Rows are points. The points of each table are mixes of a few directions, plus a little noise. How many directions does each table use, and how many do they share? Where both have some left over, give the other angles between the two spaces (their principal angles), to ten degrees, smallest first.

First (7 x 2)
[[ 75 -23]
 [-40  11]
 [ 41 -12]
 [-19   7]
 [-83  24]
 [ 21  -7]
 [  4  -1]]
Second (7 x 2)
[[ 38 -88]
 [ 12 -27]
 [ 15 -35]
 [-19  43]
 [-15  35]
 [-19  44]
 [-12  28]]
Directions: first 1, second 1, shared 0; angles 50

First (4 x 3)
[[-53  42  51]
 [ -3 -10  29]
 [ 48 -35 -60]
 [ 11   0 -23]]
Second (4 x 3)
[[ -3  -6  -3]
 [ 25  34  25]
 [-52 -67 -51]
 [ 30  38  31]]
Directions: first 2, second 1, shared 0; angles 70

First (7 x 6)
[[ 35 -13 -27 -28  29  15]
 [-40  18  11   8  -4  17]
 [ 53 -14  18 -13 -31 -51]
 [-22 -31  12  56 -15 -40]
 [-48 -10  33   5  -2   5]
 [ 87  35 -40 -39  -7  -1]
 [-66  15  -8   8  31  54]]
Second (7 x 6)
[[-13  28  17   2  22   3]
 [ -5 -74 -50 -16 -44 -18]
 [ -8  16  43  40 -15  10]
 [-48 -20 -37 -42  26 -22]
 [ 95  20  33  47 -38  29]
 [-42  29  11 -11  39  -4]
 [ 16   0 -18 -18  12  -1]]
Directions: first 4, second 3, shared 1; angles 50, 60

First (7 x 8)
[[  1  -7 -10   8   3   3  -1  -5]
 [  0  10  14 -13  -5  -6   1   6]
 [ -6  67  95 -84 -37 -35   2  46]
 [ -1   3   5  -4  -2  -2   0   2]
 [  1 -25 -38  33  14  13  -1 -18]
 [  3 -23 -34  33  14  12  -1 -18]
 [  1 -23 -33  30  13  12  -1 -16]]
Second (7 x 8)
[[ 40  -6  17 -12  -7 -43 -43  62]
 [  4  -3  -9 -15  20   0  -5 -22]
 [-17  17  22  -1 -14   0  22  -8]
 [-23 -14 -10  28  18  -1  25 -46]
 [ 40  36  10  -8 -28   8  -2  -5]
 [-52 -23 -34  46   0  49  34 -21]
 [  6  -7   5 -40  10 -12 -31  40]]
Directions: first 1, second 5, shared 1

First (8 x 9)
[[-22  19 -16  23  -7  -7 -18  -9  11]
 [-16 -58 -13 -15 -38  26  -5 -44  11]
 [-38  35 -15   1  -9 -19  12  -9 -17]
 [ 17  23  16 -11  22 -14  20  26 -19]
 [ -5  -9  -4   1  -8   4  -4  -9   5]
 [ -6  16  -3   8   2  -8  -5   3   1]
 [-25   0 -11  -1 -17  -2   1 -18  -4]
 [ 95 -26  49 -10  53  18  -2  60  13]]
Second (9 x 9)
[[ -9 -26   1 -41 -16   6  36 -16 -29]
 [ 11  27  -2  46  18  -6 -40  17  31]
 [  5  17  -2  29  12  -4 -25  11  21]
 [ 10  28  -3  47  18  -6 -41  18  32]
 [-13 -39   4 -64 -26   8  56 -24 -45]
 [ -5 -14   1 -26 -10   3  23 -10 -18]
 [  3   8  -1  11   4  -2  -9   4   7]
 [ -8 -23   3 -41 -16   6  35 -15 -29]
 [  7  22  -2  38  15  -5 -34  14  26]]
Directions: first 3, second 1, shared 1

First (11 x 11)
[[-35   7 -12 -31 -35  -7  -5 -16  41 -12   7]
 [  6  -1   2   6   5   1   1   3  -6   1  -2]
 [  6  -1   3   5   6   2   1   3  -6   2  -1]
 [-35   8 -13 -32 -36  -7  -5 -15  43 -12   7]
 [ 11  -3   4  10  12   2   2   5 -13   4  -2]
 [ -8   2  -3  -7  -8  -2  -1  -3   9  -3   2]
 [ 42  -9  15  37  42   9   6  18 -49  14  -9]
 [ 80 -17  29  71  80  17  11  35 -95  27 -16]
 [-10   2  -4  -9 -10  -2  -2  -5  12  -4   2]
 [-29   7 -11 -25 -29  -6  -4 -13  35 -10   6]
 [-27   6 -10 -24 -27  -6  -4 -12  31  -9   5]]
Second (9 x 11)
[[-11   7  -9  34 -38  26 -11  -4  27  -6   5]
 [-15   3 -19  41 -13  15   0   6  14 -12  11]
 [  3  25  47  26 -73  51  -9 -20  11  32   0]
 [  0  -9 -20 -17   8 -14  -8   0  14 -14  -6]
 [ -8 -18 -46  -6  40 -30   0  14   8 -32   1]
 [ 22   6  50 -45  -1  -4   3 -13 -26  33 -13]
 [-10   2 -13  27  -9  10   0   4   9  -8   7]
 [  9   1  22 -13  25 -10  15   4 -33  16   1]
 [ 10 -18 -13 -47  60 -45   9  10 -23  -9  -7]]
Directions: first 1, second 3, shared 0; angles 40

First (8 x 12)
[[-60 -29 -23  36 -19   8  16  25 -26  11  12 -25]
 [-55  -4  -2  16  19  24  14   4 -28  -5 -17  22]
 [ 20  18  -5 -40   7  14 -16 -44  46  13  -9  17]
 [-43 -19 -15   4 -15  27   3   0  -2  14  13   9]
 [ -7   3   3  14  15  -9   8  10 -20 -10 -13  -4]
 [ 28 -24  56  21 -17  -8   7  66 -59 -40  31  48]
 [ 41  11  -2 -10  -4 -23  -9  -8  22   3   4 -23]
 [ 76  43 -14 -41  13 -34 -22 -54  67  14 -19 -42]]
Second (8 x 12)
[[ -5 -11 -38 -22   2  14  62   1  30   8   7  44]
 [ -4 -10 -67   3  39 -11  32  18  13  13 -18  10]
 [-26 -12  -8  -5  18   6 -58  -1 -12  21 -22 -13]
 [ 13  -8 -51   2  26 -21  53  23  11   2 -10  12]
 [ 16   0  57  -2 -16 -25 -36  14 -34 -13  -1 -32]
 [-13  12  18   0 -20  30 -13 -30  11  -2  16   9]
 [ 28  48  95  50 -46  -2 -52 -34 -27 -42  28 -54]
 [-10 -17  -4 -26  -3   8  11   6   5  10  -1  22]]
Directions: first 4, second 4, shared 1; angles 40, 80, 90

First (10 x 14)
[[ 20  25  -3  35  12   2  10  -8  -2  10  11  11  12  -8]
 [ 19  44  -3 -59 -34   4  -5  14 -18   6   8   5  22  -8]
 [ 17  -3   4  74 -12   7 -38 -46  31  39  -9  28 -21  -3]
 [  2   5 -12   1  -8 -12  17  18   0   5 -15  -7  10  -9]
 [ 11   0  16  32  -2  11   5  30 -17  11   0  26   5  -5]
 [-40 -79   6  67  26 -18   7  26  29  10 -38  -3 -32  -8]
 [-29 -15 -41 -77 -43 -42  24  25  15  -4 -52 -55   2  -5]
 [ 24  33  -1 -44 -29  24 -10 -35 -36 -32  25  -8   6  40]
 [-10  -5  10   5  51   4  29  15 -17 -31  26  -6  10   4]
 [-14  -6  25 -33  38  21 -39 -38  14 -12  46   7 -14   5]]
Second (11 x 14)
[[-34   3 -20 -54  -3 -54  45 -30  -9  -8  34  14  22   1]
 [-51  -5  11 -22  23   1  35  26 -23 -32  25  -9  -5 -20]
 [ 59  -1  10  56 -13  43 -58   9  21  25 -44  -7 -14  11]
 [ 67  15 -40 -16 -51 -59 -21 -76  37  55 -10  30  35  40]
 [  4   3 -11 -13  -8 -21   6 -15   6   6   5   6  10   5]
 [-24   0  -4 -21   5 -16  25  -2  -8 -11  18   2   5  -5]
 [  4   2  -6  -5  -4  -9   1  -7   3   3   2   4   4   4]
 [  4 -13  47  72  31  95 -42  75 -10 -20 -34 -33 -43 -21]
 [ -1   2  -8  -9  -5 -13   5 -11   2   3   4   4   6   3]
 [ -1  -5  15  24  11  33 -13  25  -4  -8 -12 -13 -15  -9]
 [-24  -2   2 -12   9  -4  16   6 -10 -13  11  -2  -1  -8]]
Directions: first 6, second 2, shared 0; angles 30, 50
